Every row gives one point. Each copy is the shape, with its points in the same order, turned, moved and blurred by noise. Say if it was mirrored as well.

Shape (5 x 2):
[[ 26  46]
 [-27 -31]
 [ 22  -4]
 [-26 -44]
 [ -1 -16]]
Copy 1 (5 x 2):
[[ -3  47]
 [ -6 -50]
 [ 19  -3]
 [  7 -60]
 [  5 -25]]
Copy 1 is: only turned
Copy 2, 5 rows:
[[  0  53]
 [-27 -37]
 [ 11   3]
 [-21 -48]
 [ -6 -12]]
Copy 2 is: only turned
Copy 3:
[[-39  38]
 [ 32 -28]
 [-26 -17]
 [ 29 -47]
 [ -8 -18]]
Copy 3 is: mirrored
Copy 4:
[[ 23  51]
 [-22 -34]
 [ 22  -4]
 [-12 -45]
 [  4 -14]]
Copy 4 is: only turned

Shape (9 x 3):
[[ -8 -25  16]
 [ -6  35  30]
 [ 18  32 -12]
 [  0 -19  39]
 [ 30   8  30]
 [-24 -20 -44]
 [-10  -4 -49]
 [-19 -14  36]
 [ 19 -18 -34]]
Copy 1:
[[  9 -26  35]
 [-38 -19   5]
 [-13  -4 -29]
 [-11 -12  47]
 [-17  19  15]
 [ 47 -52 -13]
 [ 37 -40 -26]
 [-11 -27  42]
 [ 42  -7  -9]]
Copy 1 is: only turned
Copy 2:
[[  3 -30  -7]
 [-32  19   1]
 [ 13  32  23]
 [-21 -32   4]
 [-17  -5  34]
 [ 54  -1 -28]
 [ 54  15 -15]
 [-22 -26 -14]
 [ 52  -7  14]]
Copy 2 is: only turned
Copy 3 (9 x 3):
[[ -4 -22  26]
 [ 33  16  60]
 [ 37  29  15]
 [-13 -15  45]
 [ -4  26  42]
 [ 32 -32 -23]
 [ 39 -12 -22]
 [  3 -31  49]
 [  7   1 -22]]
Copy 3 is: mirrored
Copy 4 (9 x 3):
[[ 18  -8 -14]
 [-14   9  42]
 [-45 -14  11]
 [ 28 -13   8]
 [ -3 -35  33]
 [-13  12 -55]
 [-38  14 -48]
 [ 24   2  18]
 [-22 -25 -42]]
Copy 4 is: mirrored

Shape, 8 rows:
[[ -2 -10 -23 -21]
 [-20 -33  19 -13]
 [ 21  21  25   7]
 [ 13   1  18   2]
 [ 18   3   7  42]
 [-21  26 -28  -7]
 [ 45 -20 -45  -4]
 [ 12 -17 -33  -9]]
Copy 1:
[[ 18   3 -29  10]
 [-12  -4 -18 -31]
 [  6 -19  42   0]
 [  1 -15  18  -4]
 [-20  15  32  15]
 [ 46  26   0   9]
 [ -5 -20 -13  60]
 [  6  -3 -20  34]]
Copy 1 is: only turned
Copy 2 (8 x 4):
[[ 22   1  -2 -11]
 [ 23  -6  35  23]
 [  2  23 -21  46]
 [ 11   9  -9  36]
 [-17 -14 -28  44]
 [-17  20  -7 -18]
 [ 35 -26 -49  -8]
 [ 21 -16 -19 -11]]
Copy 2 is: only turned
Copy 3, 8 rows:
[[-10   8 -29  18]
 [ -6  46  10   6]
 [ 47 -10  10   5]
 [ 27  11   6  16]
 [ 30  -5  29  45]
 [-16 -31 -12   7]
 [ 18   4 -45  60]
 [  1   7 -29  36]]
Copy 3 is: mirrored

Shape (9 x 4):
[[-29  14   8 -20]
 [ 29 -15 -54  22]
 [ 24 -28 -31  38]
 [-27  49  18   7]
 [ 17   3 -54 -13]
 [  0  50   9  20]
 [  3  23  26   1]
 [ 20  -8   8 -20]
 [-13  28  29   6]]
Copy 1 (9 x 4):
[[ -1  20  33 -36]
 [-36  28 -32  17]
 [-22   1 -41  16]
 [ -8  -9  58 -11]
 [-24  56  -6  12]
 [-12 -10  56  17]
 [ 19  -1  34   0]
 [ 26  28   1  -5]
 [ 14 -14  48 -15]]
Copy 1 is: only turned
Copy 2, 9 rows:
[[ 10   1  41   5]
 [-22  -6 -60   8]
 [ -3 -10 -55 -22]
 [ 28  37  34   7]
 [-30 -10 -22  31]
 [ 34  42   2  17]
 [ 41   6  12  10]
 [ 20 -33   2  18]
 [ 38  19  20   2]]
Copy 2 is: mirrored
Copy 3, 9 rows:
[[  2  11 -12 -44]
 [-24 -32 -27  49]
 [-16 -29  -3  46]
 [ 31  34 -32 -22]
 [-33 -28 -51   3]
 [ 46   9 -34 -10]
 [ 28  -7 -11 -27]
 [ -2 -38  -3 -19]
 [ 28   8  -9 -22]]
Copy 3 is: only turned

Shape:
[[-21  18   2 -23 -27  -7]
 [ 12  10  38  27   4  22]
 [ -9  38 -11  -7 -16  -5]
 [ -8   6  16  28  29   8]
 [  7  22  44  23  15  -7]
 [-25  -3 -13 -17  -3   2]
 [ 31  -5  31   6  49  22]
 [ -8   9 -20   3 -23 -23]
 [ -4  22  -1   6  -6  11]
 [ -2 -22 -25  15  -3  -9]]
Copy 1 (10 x 6):
[[-12  -5  25 -17 -29  13]
 [  1 -13 -47  19 -22  25]
 [-21  19  11 -11 -19  22]
 [-20  -9 -37  24   5   3]
 [ -6 -16 -29  29   1  41]
 [-15  -7  10 -13 -11 -16]
 [ 22 -14 -60   7  25  12]
 [ -9  21  24  12 -22  -1]
 [-17  10 -13  -5 -19  12]
 [  2  15   1  21 -12 -32]]
Copy 1 is: only turned
Copy 2:
[[-17  15 -18   1 -41  34]
 [  0 -21  40  18  -5  34]
 [-32   2  -4  -3 -42  17]
 [-14 -26  20  -3  15  22]
 [-27 -25  24  30   6  37]
 [ -3  15 -18 -18 -17  18]
 [-10   1  49  20  31   5]
 [-12 -15 -29   3 -37   6]
 [-13  -5  11  -8 -29  16]
 [ 16 -19 -17  -2  -9 -11]]
Copy 2 is: mirrored
Copy 3 (10 x 6):
[[ -7  13  16 -24  41   8]
 [-14  11  54 -12 -27 -20]
 [-20   6   6 -39  15  15]
 [-24  12  15   1 -23 -30]
 [-11   9  37 -27 -18 -43]
 [-17   4   0   8  26   4]
 [-29 -31  47  10 -32 -37]
 [ 11  10  -9 -24  13  11]
 [-18   9  20 -18   1  10]
 [ 12   3 -11  17  -7   7]]
Copy 3 is: mirrored
Copy 4, 10 rows:
[[-11  -5  -4  14 -36  12]
 [  7  23   0  11  42  13]
 [ 11  -1  -2  -6 -34  14]
 [  9 -16   1 -16  36  18]
 [ 13   4  17  10  30  37]
 [-29 -25   1   0 -14   2]
 [-19  22  30 -23  54   6]
 [ 18 -25   0  18 -21  -5]
 [  5   7 -15  -5  -6   8]
 [  1 -36  -1   6   6 -30]]
Copy 4 is: mirrored

Shape, 9 rows:
[[-20  -9  11 -12 -43   7]
 [  9 -16   2  29  26  -6]
 [ -6  34   6  -8  21 -36]
 [-27  27  13 -12  13   7]
 [ -9 -24 -52  20 -12  17]
 [ 29 -24 -37 -12   9  14]
 [  1 -11   4  -7  14  18]
 [-30  -4  10  -5  18 -46]
 [  2  -6   3  31  27  -9]]
Copy 1 (9 x 6):
[[ 13  -6  10   0 -28 -49]
 [  5   9 -22   3   6  21]
 [-13  56   1  14  12 -20]
 [-32  21  22   8  -3 -18]
 [ 30  -5  12 -52 -13   8]
 [ 21 -12   7 -30  38  -4]
 [ -8 -11   1  -1  10 -10]
 [-17  44 -29  -5  -4 -29]
 [  0  18 -22   4  -1  21]]
Copy 1 is: only turned
Copy 2:
[[-14   0 -21  34 -14 -34]
 [ -4 -16  -4 -38  15   5]
 [-44  28  -6 -13   8  29]
 [-24   4 -32  15 -10  34]
 [ 17 -20   0  21  49 -14]
 [ 35   1  24   4  20   5]
 [  9  -8  -5  -3  -7  12]
 [-60  -9  13  -6   5  13]
 [-10 -16 -14 -35  22   7]]
Copy 2 is: mirrored

Shape:
[[ -8  -1   1 -11   4   2 -18 -31]
 [  5  21   3  27 -15   5  39   3]
 [ -3  -8  -8  10 -35  21 -20 -22]
 [ -9   9  18  -6 -29  26   3  -4]
 [-20 -26   6 -11   6  -8  -4  -8]
 [ -5  17 -18  11 -16  17 -12  -2]
 [ 17  18  15   6  15 -12   6  38]
 [ 16  31  16 -27  26 -27  12  25]
 [-13 -18 -13 -31   0 -14   1  -8]
 [ 33  36  18  26  -7 -32  23  12]
 [ 37   1  19  19 -11  11  35   9]
 [-32   2   0 -17  37 -12 -29 -19]
 [ 31  20   2   0  11   5  26  12]]
Copy 1:
[[-11 -13   4  -1   0  34   5 -19]
 [ 35   7  10  18 -16 -23  -4  18]
 [ -1 -20  24  -3 -27  13 -31 -18]
 [ 12   5  14  14 -24  27 -29   5]
 [-25   1  16  -7   6  21   5  13]
 [  6  -7  -1  -5 -11  -6 -25 -16]
 [ 14  47 -10 -17  14 -18  -2   5]
 [  6  60 -20   7  21   1  25  -8]
 [-44   6   2  13   0  14  11  -3]
 [ 45  39  24   4  12 -27  15  -6]
 [ 37  28  22  -9 -32  -9  13  22]
 [-26 -12 -19  -3  42  32   4  -5]
 [ 25  29 -16  -8 -18  -7  17   5]]
Copy 1 is: only turned
Copy 2:
[[-17  14 -13  41  11   2 -20 -16]
 [ -1 -13 -14 -22 -11 -15  17 -20]
 [-14  -5 -29  38  12  14  18  -2]
 [ -7  -4   7  19   9  20  19 -17]
 [-27  19  12  35  -3  -7 -20  12]
 [  3  -5 -26  10   3  23  -3  -3]
 [ 31  -8  19  -3 -20  -6 -19   6]
 [ 22  -2  35  -2 -29  -4 -41 -24]
 [-35   6   6  28 -19  10 -32  -2]
 [ 39  -4  -7  -7 -40 -26  -1 -25]
 [  9 -41   5   2 -15 -27  18  -8]
 [ -9  42   6  34  18   8 -46   2]
 [ 11 -29   5  -6  -8 -13 -18 -16]]
Copy 2 is: only turned
Copy 3:
[[ 10   5  -3  -9  -7  16  17  30]
 [  1   9  21   0  -6 -20  28 -41]
 [ 32   7 -24  -1 -32  -1  17   6]
 [ 28   5   7 -24 -24   8   7 -14]
 [  1  -9   2   5  -1  12 -12  23]
 [ 15  14 -23 -17  -8 -14  20  -3]
 [ 17   0  24 -19  37 -32   5 -13]
 [  0 -19  34 -38  48  -9  16   3]
 [ -8 -27 -10  -7   5  16  -1  18]
 [ 15  -9  44  -8  18 -46  45 -16]
 [ 35  -3  29  10  14  -9  26 -39]
 [-17  14  -1 -18  14   9  -6  53]
 [ 17   0  17 -12  33  -5  31 -25]]
Copy 3 is: mirrored

Shape, 14 rows:
[[ -1  13 -11   3  17 -48 -29   8   9]
 [ 12 -24  -7  33  19  -3  14 -13  24]
 [-12  -5   1  -1  20  13 -14   6   8]
 [ 18 -23  -2 -11   7  19 -15   7   4]
 [ 19  -7 -11  -6 -32  18  -5   4  24]
 [  4   3  -4  24  -2  14  17  10  24]
 [ 16  21  -3  -7 -27  12   2 -59   6]
 [ -1 -35  23  -5   4   9  10  -2  -3]
 [  5   6  39  -8  16   7  18 -14  22]
 [-26  -7 -12  -9  18  -7  15 -17 -38]
 [  9  13  -1 -12 -27   1  17   5 -22]
 [  9  12   3  32   5  -4 -27  -8  20]
 [ 17  21  -3  18  11  -4   9 -19  12]
 [-60   5  -5 -13  17  10  18  11  18]]
Copy 1, 14 rows:
[[-14 -16   1  -3  38 -17 -19   6 -38]
 [  4 -45 -13  -3  14  18  10 -24   5]
 [  3 -11  28   3   9  19   8   1 -15]
 [ 15  -3  31 -15   8   7  -6 -21   9]
 [ -3  -3  14 -11 -27   2 -19 -27  11]
 [ 12 -27  -7  -2 -22  17   3 -12  -7]
 [-40  14 -20 -13  -5  22  -7  -1  37]
 [ 21   2  12  13   9   6  25 -26  11]
 [  2  16 -13   0   6  38  25 -25 -13]
 [ -3  -4  12   3  18 -15  41  31  12]
 [  9  22  -8  -7 -20 -20   1   9  11]
 [ -5 -23  -4   6  16  26 -29  -1 -10]
 [ -4 -12 -24 -14   8  21  -4   1  -5]
 [-19 -14  28  15 -21  11  48  12 -35]]
Copy 1 is: mirrored
Copy 2:
[[ 15 -11   3   1  16 -58 -12  33  -1]
 [ -5 -42 -29  12  21  -8  -4  -3  11]
 [  2   1   0   5  22   8 -16  21  10]
 [ 26 -10  -9 -12  24  18  -5  13  -5]
 [ 32 -15  -9 -24   0  10  17   4  22]
 [ 12 -17 -15  23  -3   4   3   3  25]
 [ -2 -16  25 -26  16  -9  30 -41  26]
 [ -3 -23  -5  -9   3  24 -28   0 -11]
 [  8 -36  28  10   8  11 -27  -8  19]
 [-34   7  12   7   6  -2   2   5 -32]
 [ 19   0  16  -4 -26  -1  15 -12 -11]
 [ 16  -4 -13   2  27 -31 -11  -2  29]
 [ 10 -20   6  18  19 -23   8 -13  18]
 [-34   0  16  18  -8  14  -9  45  23]]
Copy 2 is: only turned
Copy 3:
[[ 17   5 -10 -54  17  -8  -4  16  11]
 [-16  15 -21  21  31  -7 -16  20   6]
 [  4 -10  10  -6  17  15 -23   0  -9]
 [ -7 -10  -5   2  -4  -1 -41 -13  -8]
 [  3  17   4  11  -2 -16 -23 -39   8]
 [  8  26   8  22  16   1 -17   4   7]
 [  0  22 -16  13  -2 -23  27 -35 -39]
 [ -6 -31  -9  25  -2   4 -16   1   4]
 [ 16 -19  16  26  15 -26   0  12 -20]
 [-16 -13  -4  -8 -19  33  20  19 -11]
 [ 15  10   2   7 -39  -1   4  -8   1]
 [ 27  19 -19  -9  33  -4 -15  -2  -9]
 [  9  25  -7   4  13 -17   2  14 -18]
 [ -3 -13  52   0  23  36  13   4   9]]
Copy 3 is: mirrored
Copy 4 (14 x 9):
[[-13  23   6 -47   6  -8 -10   6 -27]
 [  9 -15  32 -10   7  -8 -25 -19  21]
 [  6  -9  -8 -18  -6  26 -13  -6  -1]
 [ 19 -20  -3   8   0  14  -8  -1 -18]
 [ 17  10 -11  31  11  -1 -21  10   0]
 [ -1  -6  -3   0  20   3 -23  -5  29]
 [ 47  42  12  14   1   1  20   5  26]
 [ -2 -27  15  13 -22  14   6  -1   5]
 [ 11 -14  18 -12  -5  21   4  32  32]
 [  2  -6 -11 -25 -31  -2  33 -30   9]
 [ -4   8 -21  16   8 -11  30   5   9]
 [  4  21  20 -18  27  20 -18  -6  -1]
 [ 16   9  13 -21  23  -3   1   1  23]
 [-11  -4 -37 -29 -37  21 -20  -4  35]]
Copy 4 is: only turned

Shape, 15 rows:
[[  1  39 -18  -2   4  39 -11   7  -6]
 [  3  -7  17  -2  -4 -33 -16   4 -13]
 [  6 -12  37 -37   0   8 -19  18   1]
 [-20  22 -23 -19  -2  20 -10  -6   4]
 [ 40 -22  11 -28  13   6 -21  -2  22]
 [ 13  13  26 -41  28  21 -30  -5  10]
 [-11 -26 -15  -1 -11 -18 -16  19 -13]
 [-32  29   7  17  10   5 -17  -8   1]
 [ 13 -14   4 -27   7  18 -15 -20  -2]
 [  3 -20   6 -15 -10 -49  19  -1  -9]
 [-14  -3 -25   2  -6  22 -13 -17  -4]
 [-13   4  -3  -4  -4  21  -7   0  14]
 [-36  20 -34  14  20  33  -5   9  10]
 [-30  -4 -14  -1  -2 -43 -21  11  -8]
 [-19  24 -25   3 -14  23 -21  -5  22]]
Copy 1:
[[  3   5 -20  -5 -14  25 -26 -42   8]
 [ -9   9  25  -5  -2 -14  30 -15 -12]
 [ 16 -22  28  -7  -4  30  35 -12  -9]
 [-12  11 -17  -4  10  34  -4 -35   1]
 [ 21 -15  41   7  16  18   7   4  17]
 [ 42   3  23   2   8  42  15 -26  -4]
 [-36  -5  16 -29   6  -4  12 -16  -3]
 [  0  38 -22  -7 -10  16   0 -14 -26]
 [ 22  -9   7  -8  27  20  11 -11  13]
 [-29   5  15   1   6 -23  52  -8  11]
 [-15   4 -20 -19  24  14  -7 -13   1]
 [ -9   3 -13  -4  -4  26  -1  -4  -2]
 [-26  34 -31 -23 -13  40 -22 -17   8]
 [-41  30  19 -16   7  -3  25 -26 -15]
 [-23  11 -21   6   8  38 -26 -17 -11]]
Copy 1 is: only turned
Copy 2 (15 x 9):
[[ -5 -39   0  -3  -9 -15  11 -21 -32]
 [ -6  31 -18   2  -7  13  -7   5   9]
 [ 11  34  21  12 -12   9 -26 -11 -28]
 [-27 -21   9  -9  -8  -6  -2 -34 -13]
 [ 20  37  17  -1   8  27  14 -31 -28]
 [ -2  25   9  -3   5   4 -12 -26 -60]
 [-17   9  14   2 -14  26   3   7  23]
 [-22 -23 -21  -4  18  -5 -25  -8  -9]
 [-11  22  16  15   8   7  11 -33 -23]
 [ -9  51  -3 -10  -8  -4   2  -8  37]
 [-26 -20   9  11   8   8  12 -29   2]
 [ -5 -14  13  -1   7   2 -11 -28  -5]
 [-25 -52  20 -20  18  -6  -2 -12  -6]
 [-35  11 -10 -21 -10  22 -13   8  23]
 [-15 -40  -1 -11  -1  11  -5 -41  -4]]
Copy 2 is: mirrored

Shape, 16 rows:
[[  0 -35  -7 -23  26  24  -2  17 -11   8 -16]
 [ -5  38  24  12  25 -42 -24   3   8   1  23]
 [ -7   4  17  24   1  30   6 -22  10   8  57]
 [ 13   4  13   2  -2 -60   4  14   6  30  26]
 [ 22 -33  -2  22  -2  10 -20  12   4   8 -13]
 [-13  11   2  15  23  12   9 -26  27   0  19]
 [ 15 -14  -8  15  -3 -12   3  21 -13  21 -21]
 [ -4  16  17  -6   9 -44  13 -23  -4  34  -7]
 [ 30  16  30 -13  24  36 -30 -29  21  -1  10]
 [ 26 -21 -19  12  13 -20  16  31 -11 -12  -5]
 [  1 -15 -14  -1   7  22 -20 -35 -11  -2  23]
 [-27   4  39  11  24  18 -24 -18  27 -18  36]
 [ 21 -24  -5  -5  -7  51   4  23 -19   7  -1]
 [  0  -8 -35  -3  11  24  -7  43  -2  25  -6]
 [  1  24   7  -6 -39 -38   6   6  20   8  17]
 [  0  -5 -15  -2  -3  21   7  30 -37  15 -26]]
Copy 1:
[[ 52 -26  -1  23   8  -8 -15  21 -12  -2   3]
 [ -1  28 -42 -20   8  -2  -8 -27  14  26 -22]
 [-48 -11  12  -5 -13 -17 -17  -6 -19   2  -5]
 [ -2  33 -26  -1  47  22  -2 -25   4 -12 -27]
 [ 21 -13 -19  18  -4  16   6  -3 -16 -22  23]
 [-19   0 -12 -15 -27  -5 -21  17  -6   5 -26]
 [ 37   0   1  15   8  35  13 -10   1 -18  -2]
 [ 13  36 -12  12  12  10 -16  -9  34 -13 -43]
 [-17  16 -26  30 -22 -17 -23  21  -1  21  28]
 [ 36   0 -18   9  19  21  24  -3 -35  -9 -19]
 [-11 -28 -12  24 -11 -25  11  19   6  -2  -2]
 [-20  11 -31 -21 -23 -51 -31  -9  -4   6  15]
 [ 20 -27  26  25   6  -1   1  17 -29  -4  31]
 [ 37 -38   9  -5  22  26  -1  19  -4  17  11]
 [-17  44  -9 -21  37  18  15   5  12 -19  -4]
 [ 50 -13  32  14  12   9  16  10   7   0   7]]
Copy 1 is: mirrored
Copy 2, 16 rows:
[[-20  28  14 -15  -9 -25  21  19   6  45   2]
 [ 18 -39 -10 -34 -23  20  19  -2  -5 -14  -8]
 [ 12  -5 -19   7 -24   6 -37  42 -16 -11  16]
 [ 20 -24 -34   3 -11  13  48  -7   7 -10  28]
 [-31   4   3  25   2 -19  26  27  11  10 -11]
 [ 11 -12  -6   3 -31 -19 -17   8 -27   0  -7]
 [  2  10  10  15   8 -20  45   4  22   3   2]
 [ 27  -5  -6 -14  -1  -2  42 -15 -32 -11  19]
 [-51  -5   5 -25 -30  -7 -14  23 -36 -16  -2]
 [ -5  18   3  20 -10   1  26 -19  41  16  -6]
 [-11  28 -19  -9   0  -3 -15  25 -21   4 -21]
 [ -2 -42  -3 -13 -24  10 -36  35 -30  14  -8]
 [-27  42  15   3   3 -24  -3  36  25   9  15]
 [ -3  21  -2 -12 -14 -44  19  27  39  12   1]
 [ 12 -29 -25  -5  19  -5   8 -19  12 -28  32]
 [  3  38  31 -12  11 -29  20  18  31  10   7]]
Copy 2 is: only turned

Shape (17 x 12):
[[-22   4  17 -15  -7  -1  17  30  -2  -6  20  17]
 [  1  11  -5 -31 -25   3 -10   1  26   6 -31   2]
 [ 36  16  -8  37 -11  11  15  11   6   9  53 -12]
 [  4 -26  14  15  -8 -12  38   0  -1   9  28  29]
 [ 23   1  -3 -25 -10 -11 -11   5  -9   1 -28   9]
 [ -1  -9  28  10 -31  -6  11 -17  -2   6  32   4]
 [  3  18  -3 -20  18 -20  -4  -1  26  -8 -32   8]
 [ -9 -24  15  23  -6  25  15  -2  -2 -15  16  -1]
 [  2  -2  13  -1  11  33  14  -9   8  15  17  24]
 [-13  26 -19 -38  -7 -21  -1 -15   6 -27 -27  20]
 [-33 -27 -12   8 -10  -3  11  -1   6  16  24  15]
 [  3  26  11  50  -9  21  13   4   9   1   3  11]
 [ 28   8  -4  59 -19  20  23  21  -8  12  20 -12]
 [-19  -2  23  20   2  -1   1  -1 -18  25  25  12]
 [ 19  -6   6  30 -11  -6 -19  11  17 -12  13 -24]
 [ -4  21 -22 -33  11   4  -3 -13  -2 -16 -40 -20]
 [ 37  27 -19  37  -8  22 -20  14  -1 -15   8  20]]
Copy 1 (17 x 12):
[[ -9  25  27   3 -21  -8   7 -21  -4  -8  26  27]
 [  0  10   8   0  14   0  10   3  19  16 -30  36]
 [ 34 -14  -3  20 -32 -26  55 -18   5 -12  14 -21]
 [ -5 -17  17  -9 -40 -24  -3 -40  -4   7  20 -12]
 [ 17  -2  -7 -12   1   3  -6   9  -6   7 -18  33]
 [  6   5  27  -5 -35 -17   3 -15  24 -19  -4 -21]
 [-17  21 -34 -14  17  -2   7 -12   1  12  -6  34]
 [ -5   3  31  17   0  -4   7 -24   5 -15  18 -29]
 [ -1   3  23 -24  -1   0  30 -18   3  14  24 -13]
 [-29   6 -25  -3  -3  20   1  11  21   6  -4  48]
 [ -7  18  19  20 -32   4  -7 -24  11  28  13 -14]
 [ 18 -10   1  16  16 -28  20 -13  28  -9  32 -13]
 [ 42 -22  10  33  -8 -37  28 -10  -2  -3  24 -26]
 [ 13  25  15 -10 -24 -15  -9  -9  12   5  29 -22]
 [ 30  15  -9  28  -2 -10  20 -24   1 -24 -17 -16]
 [-25  16 -18   5  19  16  10  34  -7   8 -13  26]
 [ 50 -24 -18  15  10  12  34 -13  13 -13  24   6]]
Copy 1 is: mirrored
Copy 2, 17 rows:
[[-14  17  -6 -13  18 -16   9 -22  -4  21   9  48]
 [ 28 -20  -7 -28  -4  -1  25  14  -4   7   4  15]
 [-45  23 -28  27   1   9  -5   4  26  43 -19  -3]
 [-15  11 -15  28  36   8 -10 -17  21  17  26  37]
 [ 10 -17   7 -19 -12  -7  -3  21  -3  18  31  13]
 [-25  -8   4  10  17  14  10 -25  39  20   9  26]
 [ 35  12   9  -4 -23  -4  10  11 -17  -4  13  20]
 [-38   8  -2   0  28   7  -9 -11  16 -15  -2  23]
 [ -6   3   0   5  29  15 -19 -23 -10  16  -7  11]
 [ 32  20  12 -32 -10  -8  29  -2  -5   1  38   5]
 [  1   7  -7  11  48 -25   4 -16  29   2   3  21]
 [-33   2 -33  20 -11   4   2 -29  -3  -4  -8   1]
 [-60   1 -41  32   2  -5  -4   4  11  14  -8  -4]
 [-21  -6  10  21  16 -21  -9 -36  14  17   1  23]
 [-27   4  -8   5 -22  -2  -4  17  36  -1 -17  21]
 [ 14   5  29 -25  -9 -12  26  24 -25  -8  13  -8]
 [-24  12 -39 -11 -28  -4 -26  -2   8  16   0 -22]]
Copy 2 is: only turned
Copy 3:
[[-19 -26  -1  -9   6   6   9  12   4 -33 -21   6]
 [-16  -2 -14 -23 -16 -47  10  -3  19   8  11  15]
 [-29  12  17  22  22  24 -17  49  14  17  -5   4]
 [-32 -36  18  28  -4  15  14  23 -12 -24  22  -5]
 [ 10 -13  19 -12 -28 -33  10   0  13   5   0  19]
 [-37  -4   9   6  -8  11  10   9 -25  -1   5 -13]
 [ -1   4   7 -15  -8 -28   4 -21  24 -22  21  44]
 [-35  -8  -2  33 -14  21  -1  -9   8 -12 -10 -17]
 [-46 -23  14  12   5  13  20 -11  18   7   0   9]
 [ 21  -6 -20 -36 -28 -12  24 -10  20  -8  17  43]
 [-14 -39 -17  14  11  10  -7  -5  -2 -12  25 -10]
 [-23  16  -5  41  24   1  18   1   4   4 -17   9]
 [-19  19  17  57  19   7  -1  34  15  12 -19 -16]
 [-21 -24  23  12  22  16   7 -11 -21  -6  -5 -12]
 [-15  21  12  21  -4  -3 -38   5   3   1  -2   9]
 [ 22  16   0 -29 -17 -19  12 -24  52  -4  12  11]
 [ -5   7   6  37   1   1  -2  18  20  38 -21  39]]
Copy 3 is: only turned
Copy 4:
[[  3 -13  19 -35 -18 -12 -24  10  12 -17  16  18]
 [  2  15 -20  -4 -30  -8 -13 -13  10 -13 -49   5]
 [ 20 -24  13   5   9 -19  24  -2 -48  -2  18  35]
 [-15 -28  12 -29   8 -29  -1 -28   2 -10  26   4]
 [-11  30 -15  -7  -8  -9 -10 -12  -6 -36 -23  -2]
 [-14 -23  20 -16 -22  -3   7 -32 -23   3  16   1]
 [  9  30   3  -5   2 -19 -22  -4  20  -6 -38  -8]
 [-18 -40  11  -3  14  14 -10  -5  -8  -4   4   5]
 [  5 -13  12 -28  19  15  -4 -25   8  -8  -8  29]
 [  0  20  21   3 -25 -22 -12  -4  38 -39 -42 -11]
 [-13 -27  -2 -11 -10  -1   6 -15  30   4  24   9]
 [-20 -17  23 -11  20 -11  12   9 -21  15 -20  33]
 [ -7 -31  -4  -5  24 -14  26  14 -47   5   8  32]
 [-21  -1  20 -28   3  12   8  -5  -1  13  24  10]
 [ -3  -5  -1  25   1 -13 -14   4 -35  13  -2   5]
 [ 12  22   0   0  -5  10   0  12  18 -30 -52 -23]
 [-14   8  11  25  22 -11   7   3 -32 -23 -13  53]]
Copy 4 is: only turned
